Each row is a point. A path goes straight from each point to the next, and from the last back to the first. The post is the endless flat space through its rows: a point in 2 columns, a line in 3, a plane in 4, and so on, so that a path can go around it. Count how often the path circles the post. Going back the other way cancels.

Post:
[[-2 -1]]
Path, 30 rows:
[[ 24  -6]
 [ 13  18]
 [-11  11]
 [-31   2]
 [-27 -21]
 [-60  13]
 [-15  25]
 [-43  12]
 [-42 -14]
 [-31  13]
 [-14 -17]
 [  3 -28]
 [ 16   2]
 [  8  36]
 [ 21  38]
 [ 53 -16]
 [  6 -16]
 [-35 -31]
 [-21   0]
 [-38 -27]
 [ 16 -28]
 [ 24   4]
 [  0  14]
 [-25  10]
 [-28 -13]
 [ -7 -15]
 [-34 -37]
 [-38  -1]
 [-23 -10]
 [ -8 -45]]
Times around: 2

Post:
[[ 18   8  49 -33  33  10]
 [-18  -2 -27  13  13 -38]
 [ -2   0 -26  30 -19  12]
 [ -4   6  -6 -22 -18 -22]
 [-23  17   3 -16 -24   0]]
Path (24 x 6):
[[-34  16 -11  32 -11 -49]
 [ -6 -10  44 -20  13  23]
 [ 15  -1   8 -29 -14  14]
 [-16  27 -16  -7   1   9]
 [-25  38  -4  13  27 -34]
 [ 16  18  -8  -9  16  -6]
 [ 16   4 -16  39   3 -11]
 [-21  -2  10  -5 -12 -15]
 [ 10  -7  26 -43 -11  18]
 [-25   0 -43   2  -8  11]
 [ -6  28 -28   8   9  -4]
 [ 15  24  37 -10  27 -14]
 [ 10  -1 -25   9 -60   5]
 [-25  28  11 -25 -25 -19]
 [ -1   9   3  -6 -51  -6]
 [ -3 -18 -30  25  -4 -26]
 [  0  -4  12 -29  12   3]
 [ 12  18  16 -25  -1  21]
 [ 15  33   3 -25  -9 -28]
 [  7  -2   2  -4 -22 -19]
 [  7 -16 -11 -22 -18 -46]
 [-22   1 -31  -1 -27  16]
 [-48  24  -8 -16  10 -24]
 [-24  36 -10  32 -19  28]]
Times around: 4

Post, 11 rows:
[[ 17  -7  -3  19   6  -2  12 -14  18   5  -5  17]
 [ 10  38  -4  -9   4  -7   8  19   4   8 -12 -21]
 [-19  10   7  -8  -3   2  19  -5 -15 -22 -22 -19]
 [ 23  -8 -13  -2   9  18  -4   1   6 -16 -24 -26]
 [-30  22   9  21 -14  38 -18   8  28 -18   4 -23]
 [-21  -4  22  11  14 -14 -13  10   1 -28 -51  -9]
 [ 13  -9  28  -1  22   9   5  -3  -1   3  30   3]
 [-20  -1  24  -2 -28  29 -16  14  -8 -13  27  16]
 [  9  12   3   3   5   0  -9  -1 -51 -26  38   0]
 [ 19 -24 -36 -41   0 -14 -15 -44  21   7  22 -10]
 [  4  -9   5  -4 -18   1  -9   4  -7 -48  45 -11]]
Path:
[[  8  -3  27 -22   7  26   6  16  21 -14  22 -52]
 [-17   5   2 -22 -60   8  13 -17 -32 -17   2  -7]
 [  0 -38   6  -4 -27  57 -25   8  34  -7  14 -24]
 [ 29   7 -11   8 -24  11 -13 -10  -2  40  32  45]
 [ 44  21 -10  11   6  31 -24   5 -12   1  -7   5]
 [ 23 -17  25   7  25  12 -19  -1   0   3  -8 -11]
 [ 28  26  13 -13  27  -7 -38 -13  42  25  19 -14]
 [  1  13  29 -13  34 -35 -40   9 -32 -52  24   2]
 [ 22  13  -3  -9  27   8   9  23  -6  -7 -19 -26]
 [-14 -13 -22  -4  -2  -4  -1 -20 -22  15  -6  -5]
 [ 11   7  13 -20 -18  -3   9  18 -39 -44  20 -29]
 [ 11   3   4  -6  35 -10 -43 -33  16 -10 -18 -18]
 [ 36   1  26 -36  46 -19 -22 -15  26 -13  18 -25]
 [ -9  15  24  -4  -5  22  -4 -15  -6  -6  -6   8]
 [ -7 -20  31 -14  15   7 -15 -11  14 -46  11  -8]
 [-27  27 -24 -43  -4  14  -4   2 -17 -14  38 -44]
 [-22 -38  15  14  35 -14  -2 -30  -6  13 -26   6]
 [-19  27   3   8  -3 -14  -1 -23  26 -18  17 -50]
 [ 22  25  19  -3  27 -16  -4   4 -17  -5  29  -7]
 [-11  27   2 -36  28 -24   0 -16   9  12 -24   7]
 [ -8  -7  -2 -27  27  31  16 -21 -43  21  23   0]
 [  8  19  -4 -11  14   3  -6  14 -24  -4   1 -28]]
Times around: 3

Post:
[[-10  43  35  -2  -6   2  25  -7  -8  -3   5  -9  22 -20   1  -3  -2 -12]
 [ 12 -25 -23  -7   7 -17 -12   7  -9  -6  -8  49 -12 -24 -41  15   1  -6]
 [  0 -10 -27 -13  14   2  -2  18 -21 -21  13   0 -13   7 -21   6  12 -16]
 [ 25  46  18  13 -18  23  45 -27  -5  15  11 -24  -2 -15   2   0   8 -20]
 [ 13  28  31  12  -3   1  37  -9   9 -19  30 -12 -19 -18  13 -24  -5  -3]
 [ 30 -29  -1  -2  12   0   4  16   6  -2  -8  -4 -14  -3 -35  -2 -15   3]
 [  0 -15 -12   9  -8   5  -9  26  -3 -13   2  30 -33   7 -43  21  -1  10]
 [ 25   0  39  34 -25  28  22 -13 -19  11  19  -6   1   1  48  -8 -13  18]
 [ 14 -15 -30  22 -42  48 -11  35  15  30 -32  26  13 -21   8 -13 -14  17]
 [ -2  28  15  11 -25   9  26 -21 -22  -2   2 -11   1  -2  -6 -47  -2   3]
 [ 11 -23 -22  11  47   4  -8  23 -22  -9 -17   7 -25 -25 -57   6  10  -2]
 [ 15  14 -18  29 -40   5   8 -10  -4  -2   0 -19  -7  -8  45  -5 -16  32]
 [-11  22   7 -13  13   6  -9  -2 -22  11   7 -11 -18 -19 -15 -12 -12 -41]
 [ -6  20  27  22  33   1  22  -2 -16 -31  -3   9 -27   4 -13  15 -14 -41]
 [ 25  13  31  11 -52  28   7   1  -3 -10 -17  -4 -13 -21  22 -23  -1   0]
 [ -6   4   5  -5  34 -34  21   7 -26   1  -8   4 -35  -1 -28  -5  11 -21]
 [ 14  22   1 -20  46 -14   8   6 -14 -13  -6  25 -20   9 -31   2   2   3]]
Path (23 x 18):
[[ -6  -7   4  25 -16  24  28 -11 -27  30  28 -38 -23  -8  19 -10   2 -27]
 [ 10  -3 -26  15  -3  13  14  14 -17   8 -52  -7 -24   6 -46 -16  19 -15]
 [ 12  13  32  15  26 -20  21  -8 -20 -53  18  52 -11 -14 -20 -21   1 -19]
 [ -6  34  22   9 -31 -17  30 -29 -38  12  31  27  10 -45   2   0  -9 -14]
 [ 25  -1  42   3  20  49  -6  32 -26   9  -7 -18  -7  -2  11  13  -9 -48]
 [-34  39 -57  11   1  13   8   8 -40 -33 -26   1 -23   3 -34 -16  -3 -21]
 [-42   3 -53  29  28  60 -35  25 -43 -26 -22  43  -1   2 -36   2  -9 -10]
 [  8  22 -14  -4  22   3   4  -7 -35  14 -24 -24  18 -14  -8  -8  20  12]
 [  5 -40  18  31   5  -8   1  -1 -23  14  56 -13  -6 -40  14  -6  -9   1]
 [ 55  -6   5 -25  13  16 -16 -14   6   4  -3   4   7 -37 -20  -8  -1 -17]
 [ 38  -9 -25  38  59  -6  13  -7  10 -32  27  20 -59 -15  -3  49  -2  17]
 [  6   2   3  15  -4  40   9   6  31 -19  30   7 -15 -26 -14  25  -8  -9]
 [-17  13   6  -1 -44  28   3  20 -11  10   9  60   7 -11   7  19  -1   7]
 [  3 -28 -55  -9  -8  -2 -18  20 -33  10  13  10 -22  -7   1 -18 -19   1]
 [ 25  57  14  -6 -17  28  31 -28  -6  12 -10 -14  -4  -2 -28 -17 -18 -10]
 [  6 -13  -2  16  14 -29  11   9 -56  34  19   1 -15   9  11 -31  -8  19]
 [-47  19 -18  19 -14   3  -8  26 -12   5   6  28  20   0   2  17   7 -44]
 [-11  14   0  -8 -14  17 -17   1 -15 -25  10  -4 -17 -10 -27  24   9 -32]
 [  9  -7 -28 -25  49 -16  22  -7 -29  -1  21 -46 -29 -25  -1 -21  10  -4]
 [  8  35   9 -18   8 -30  31  -4  -2  18 -28  -9 -42  -2 -33 -23 -20   7]
 [  8  15   0 -21  -8 -45 -18  -2 -28 -51   8  37 -58 -24 -44 -15   5  -9]
 [  9   3   1   6   7  46 -12  14 -25  10  14  -6  -1 -10 -15 -13   8 -20]
 [ 27  15 -11   1 -10  10  -3  -3  23   9 -18  -1  -9 -51   6 -24 -15  -1]]
Times around: 1

Post, 17 rows:
[[ -6   4  11 -10   4   3   6 -23  18  17 -12 -10   7 -29  51   8  11  -8]
 [ 10 -15   1 -13  14  15  -4 -18  12 -10  11  -5  31   7   6 -34 -12  12]
 [ -3   6 -13   7  -4 -15 -14  -6  17   1 -18   4  15   6  20  -3 -19   0]
 [-17  -7  18  16   3   8   1   4 -10 -40  -1 -15 -14   7  20 -15  -9  21]
 [ -6  30   3  11  -8 -10 -16 -16 -12 -14  -5 -20  -3   5  -7  16 -21   9]
 [  2  24  -2 -15 -15  -2  -2  10  -6   8  44  11   4   2 -16 -32 -38   9]
 [-18 -13  -8  -6   6  -5 -34 -14  -4  14 -17 -20   5 -11  21   4  -2   0]
 [  8   0  28 -12  -2   7 -22  24   4 -20   3   3   4   6  29   3  31  -6]
 [-23   5   5  -1 -18  12   4  -1  29  -6 -19  -4  25  -2  17 -13  20  -6]
 [ 13 -14   2  44  -6 -39  -7   7 -22  18  -3  -9   0 -26 -10 -26 -16  12]
 [ -8   6 -22   0  10 -21  19 -17   4  -8 -12 -14   4   1  12 -11 -13  18]
 [-15  26 -32  23 -28  15 -10  40 -27 -20  -6   4   8 -21   2  10  -4  22]
 [ 27  14 -27  24   6  -2  -5  36   4   7 -38  13  -3 -18 -26 -15   5  27]
 [ -3   7 -16  12  -8   3  17  11   5 -16 -12  -6   0   3  30  -2 -22 -19]
 [  4  -7   2  20  -9  -5   9  12  -2  -4 -16  13   3  14 -11   0  -7  14]
 [  3   4  15  -3 -22  18   7  -9  14 -27 -19   1 -14  19  28 -27  22   0]
 [  4  -4 -13  -3  19 -11  19  -4   8 -22   2  25   3 -32   4 -11  -2   0]]
Path:
[[  9   1  15   7   0  16  -6  -7 -20 -23 -11  23  -4   7  15  -1 -21  21]
 [ -2 -21  13 -16  -7 -26 -15  -3  39  10 -31  31  -2   5  35 -10  10  -7]
 [ -3  10 -21   9   2  18 -11  38  -9 -55 -32   1 -22  -8  -4  -4 -14 -13]
 [-13 -29 -18 -17  11  -8 -32 -21  18   2  -4  23  24 -38  42 -51  18  10]
 [ 10  -5  16   5   8   4 -12 -38 -10 -20  -3  47  -7 -12 -13  -4  12  25]
 [ -3 -25 -26  -4 -13 -28  12 -11 -29  12  17  14  29   3  25 -23 -23  16]
 [ 37 -10 -24 -12  -9   8  12   2  23  12 -24  10  19  -2  33 -37  -2 -13]
 [ -3 -25 -28 -31  18  -1 -15 -55  30   1  -6 -16   7 -12  23 -41  -3  33]
 [  5   8  16  26   3 -22   5   2  -3  13 -15 -26 -13 -14   0   4   9  -1]
 [ 16  50 -17  32 -14  17  -7  55  -9 -48 -26   9 -20 -17  14  10  11 -11]
 [-20  -6 -12  22 -14 -31   7  17  12  17 -18   1  10  -6  -2 -46   2   4]
 [ -9 -23  -6  48  12 -16 -31  25 -23 -37   6 -13  -3  -6  34 -18   2   4]
 [  8 -17  41  14 -14 -11 -13 -11  -1   1  -6 -17 -29 -18  20 -27  32  -1]
 [ 30   6  -4  -1   4 -30  -9  -5  15  10 -17  -8  30  -2 -22  -4   6  26]
 [-29 -13 -28 -14   2 -17  -3   7  -1 -11 -14  -2  20  -6   9 -45 -10  18]
 [  1   8   1 -12   3   1 -22 -25  -9  13  14  14  18  -8  37 -22 -18   0]
 [ 16  10   3  32  14 -12 -17  36  -5  24 -21 -10 -18 -19  25 -12  11  -2]
 [  8  10 -15 -10  29 -14   4  -4  -2  -4 -16  26 -10  -6 -23 -21 -17  14]
 [ 12   9  45 -21 -12 -28   1 -14  25  10  -9  -3   2 -20  23 -34  22 -43]
 [-31  -1 -16   5 -18 -28  10   9  -1   8  -6  12 -21  -8   1  -7 -24  12]
 [ -7 -16   5  25 -25  -3 -14 -26 -43  -9  15 -23  -8  -7  11  -8  -8  26]
 [-16 -15 -41   2   8  -1  -2 -11   6   3  -2  -7  34 -13  36 -28   1   9]
 [-15 -18 -44   3  14   6 -11 -12 -32 -29  14  -4  24 -14  -7 -38 -28  19]
 [-16   6  25  -1  -6  11  -7  -9 -17 -20   5   4   7  13   1 -11  18  -2]
 [-18  15 -11  26  -3   7   4  18  21 -18   1  13  26 -11  25  -5   4 -18]
 [ 16  -9 -19   7  -5  -5   2 -29  -4  37   1  -9   6 -21  10   9  -4  21]
 [ -7 -21  60  11  -8  13   1   6  25 -11 -20  -5  -8 -31   3 -24  18   0]
 [ 10   4  10   2 -13  -1  10  12 -27 -40  -8  18 -16  -5  -1   2  -7   0]]
Times around: 0
